Each row is a point. Each copy is the shape, with its points in the same order, stretched, turned, moved and blurred by noise. Say if it was mirrored as well.

Shape:
-28 6 8
11 -23 -7
29 20 -5
-46 32 7
13 34 -40
20 -13 -2
-19 10 -3
Copy 1, 7 rows:
-22 -17 10
21 -23 -22
9 28 -17
-56 -8 15
-24 29 -48
27 -4 -20
-17 -6 -9
Copy 1 is: only turned
Copy 2:
-20 -6 17
0 9 -26
37 5 -3
-19 -21 44
44 -35 -4
12 13 -20
-7 -13 11
Copy 2 is: mirrored
Copy 3:
-22 -20 19
-8 6 -19
16 17 14
-17 -35 39
41 -11 20
-3 11 -11
-5 -19 14
Copy 3 is: mirrored
Copy 4:
-27 1 -10
19 -3 -8
1 37 18
-54 14 -14
-5 60 -12
17 6 8
-22 8 -11
Copy 4 is: only turned

Shape, 10 rows:
-38 20 -5 10
10 -15 -9 -12
21 28 26 28
-24 10 -36 -22
16 -32 -36 -4
12 -29 17 -26
-42 -7 -19 -11
-3 19 -46 35
21 16 13 -35
-9 -10 3 30
Copy 1, 10 rows:
-22 29 -19 15
26 -5 2 -14
18 35 46 17
4 18 -39 -25
48 -18 -21 -9
16 -24 26 -23
-16 2 -37 -1
32 36 -34 25
19 19 33 -47
8 3 3 37
Copy 1 is: only turned
Copy 2, 10 rows:
-12 40 -29 0
21 -8 6 6
-6 35 27 38
31 17 -42 -4
24 -30 -16 19
13 -13 35 -11
-1 19 -33 -24
9 12 -50 47
38 27 30 6
-22 4 2 14
Copy 2 is: only turned
Copy 3 (10 x 4):
-28 29 9 10
-4 -17 -23 19
38 17 19 38
-59 -7 -17 27
-8 -12 -60 18
13 -35 -10 0
-54 6 -8 -12
-25 46 -39 41
2 -41 21 36
11 27 -15 1
Copy 3 is: mirrored
Copy 4, 10 rows:
-48 20 6 14
8 -2 -16 2
7 -15 43 32
-23 42 -27 -13
7 -14 -28 -37
24 -16 -35 20
-47 14 -33 2
-25 11 33 -36
29 26 -18 34
-25 -26 11 1
Copy 4 is: mirrored

Shape (10 x 6):
-9 12 35 14 -51 10
21 30 -10 -12 35 -1
6 26 0 -30 14 -13
18 11 11 6 2 -8
7 34 28 10 -49 54
-42 -23 22 -14 -16 1
-60 -11 34 3 4 7
-3 0 -28 -23 22 -14
25 15 15 -33 19 6
31 -7 -15 -16 32 -5
Copy 1:
50 0 -11 4 -5 3
-34 38 12 12 22 -5
-18 31 16 12 1 -19
-2 10 6 15 27 -9
42 25 1 17 -14 51
7 -28 -4 -23 -29 -6
2 -17 -21 -44 -16 -3
-41 -5 2 11 -4 -20
-12 32 37 8 16 0
-44 2 22 23 23 -6
Copy 1 is: mirrored
Copy 2:
21 15 -12 -4 -36 34
25 7 12 -34 26 -21
9 1 -1 -39 16 -9
20 19 -4 -24 -6 -9
59 -7 -18 6 -21 44
-38 -13 0 -6 -24 9
-36 -12 34 -5 -23 11
-19 3 -2 -19 27 -28
21 -14 -6 -40 -1 -27
8 6 -8 -26 9 -48
Copy 2 is: only turned

Shape, 11 rows:
-10 -8 23 -39 11 4 -5 -1
-8 16 -8 17 -5 -5 -2 -5
16 -10 18 2 13 -3 -1 -3
-12 13 4 32 -14 10 28 7
-32 13 -1 17 13 6 0 19
2 1 19 -15 -18 3 22 33
15 12 -22 19 -40 -19 10 -5
1 23 16 6 20 26 -2 1
2 29 34 23 4 33 -5 -32
-24 -1 10 -1 0 0 -18 25
-23 -12 -15 -9 -13 32 -21 14
Copy 1 (11 x 8):
-14 13 9 -26 -18 13 -8 12
-6 -3 -10 13 10 -4 -6 -20
12 -2 15 0 -13 0 -16 4
8 -13 5 14 -3 -2 16 -42
-6 4 13 -5 24 7 4 -30
17 15 6 -23 -19 -4 24 -13
8 -11 -35 20 -3 -22 5 -16
4 17 22 17 -5 18 -8 -21
-2 0 11 29 -28 23 -26 -46
4 14 2 -28 15 9 -5 -20
4 4 -20 -20 16 41 5 -12
Copy 1 is: mirrored
Copy 2 (11 x 8):
-2 -11 20 -15 22 3 -39 14
10 -7 7 11 -7 -3 8 -14
-4 5 -11 5 -1 -2 -12 23
-7 7 19 -4 -11 2 43 -3
16 -13 32 9 27 0 24 -3
2 7 39 -19 -15 6 3 30
8 -9 2 2 -60 -7 16 -9
4 18 5 6 22 22 -2 -4
-30 28 -7 17 11 24 -1 -20
12 -22 39 15 19 -1 -1 9
9 -48 32 1 13 35 -10 4
Copy 2 is: mirrored
Copy 3 (11 x 8):
-15 -33 2 -31 3 18 3 -22
5 14 -10 14 -3 -14 -1 -16
16 -13 7 -3 7 6 -7 6
21 20 3 21 -31 -8 15 -9
7 -12 -35 11 -8 -1 15 -14
3 -4 4 -31 -47 3 12 3
-1 49 11 8 -35 -34 -8 2
24 0 -17 0 2 20 -6 -23
35 10 14 28 13 24 -25 -48
-2 -27 -27 -3 -18 -8 -5 -9
-39 -14 -17 15 -30 19 -9 -6
Copy 3 is: mirrored
Copy 4 (11 x 8):
-26 -22 -4 -30 5 -22 -6 -31
15 17 -12 6 2 -8 -14 14
-14 -13 7 21 7 -22 8 -8
18 19 27 -4 3 13 2 29
-2 -5 3 -19 12 -9 -32 30
-32 -7 15 -17 -13 16 12 12
24 30 -19 20 -29 10 19 22
-7 -4 10 3 38 6 -18 -9
16 19 41 18 31 2 -27 -32
-17 -13 -3 -14 -17 -9 -27 11
12 -37 -15 -24 -14 14 -25 -7
Copy 4 is: mirrored

Shape, 13 rows:
10 -28 -33 18 12 -25 -16 10 -7
-13 2 -28 6 27 29 6 7 13
-22 -5 -27 -19 29 22 -9 -2 -25
-3 -20 6 35 -11 -6 -40 4 15
20 10 6 16 6 -10 -4 0 3
-27 -29 32 21 14 -9 -41 5 13
-37 17 -22 -18 -1 2 19 -34 15
18 -41 7 23 31 -25 -40 -37 -17
4 24 22 12 -22 -32 -9 4 -40
-13 24 3 37 -3 27 15 -16 -18
-10 18 5 -16 1 32 -16 14 -17
16 -1 -16 -12 -28 -10 9 4 -21
-9 -38 -2 29 -10 -13 21 7 15
Copy 1, 13 rows:
21 -47 -11 -5 -26 -33 16 0 25
33 2 -24 14 1 -12 -3 20 7
33 5 -4 0 -38 -20 11 7 -26
-9 -14 27 -12 14 -35 19 15 48
-8 -19 -7 2 16 0 0 -5 26
-9 12 27 -53 20 -37 -6 1 34
31 32 17 24 -27 16 -26 -4 9
-17 -30 -7 -60 -25 -8 37 -14 44
-44 -7 23 10 -11 -15 -7 -20 -6
-33 28 -18 36 -8 -5 -2 9 4
7 17 14 16 10 -21 8 11 -26
10 -17 7 38 -10 -14 6 -25 -5
11 1 -18 3 14 -32 -19 -26 38
Copy 1 is: only turned
Copy 2 (13 x 9):
-29 -22 9 -7 -39 -20 -1 -44 -3
3 -32 20 13 20 -29 -17 -16 18
-29 -39 -33 9 13 -15 -43 -16 20
-3 4 16 -6 -40 -35 9 9 -37
7 7 23 -13 -18 5 17 2 -2
-23 -5 -16 -10 -19 -31 15 12 -58
52 -19 -21 12 10 -27 -13 -43 27
-24 -45 -25 -53 -42 -7 -18 -22 -21
-9 47 -10 -7 -30 37 3 2 -31
28 11 22 -9 18 -1 -44 3 -7
-21 10 -14 17 12 -1 -18 41 5
-8 31 3 -6 -24 -3 -1 -8 29
2 16 25 -22 -11 -43 8 -34 -13
Copy 2 is: only turned
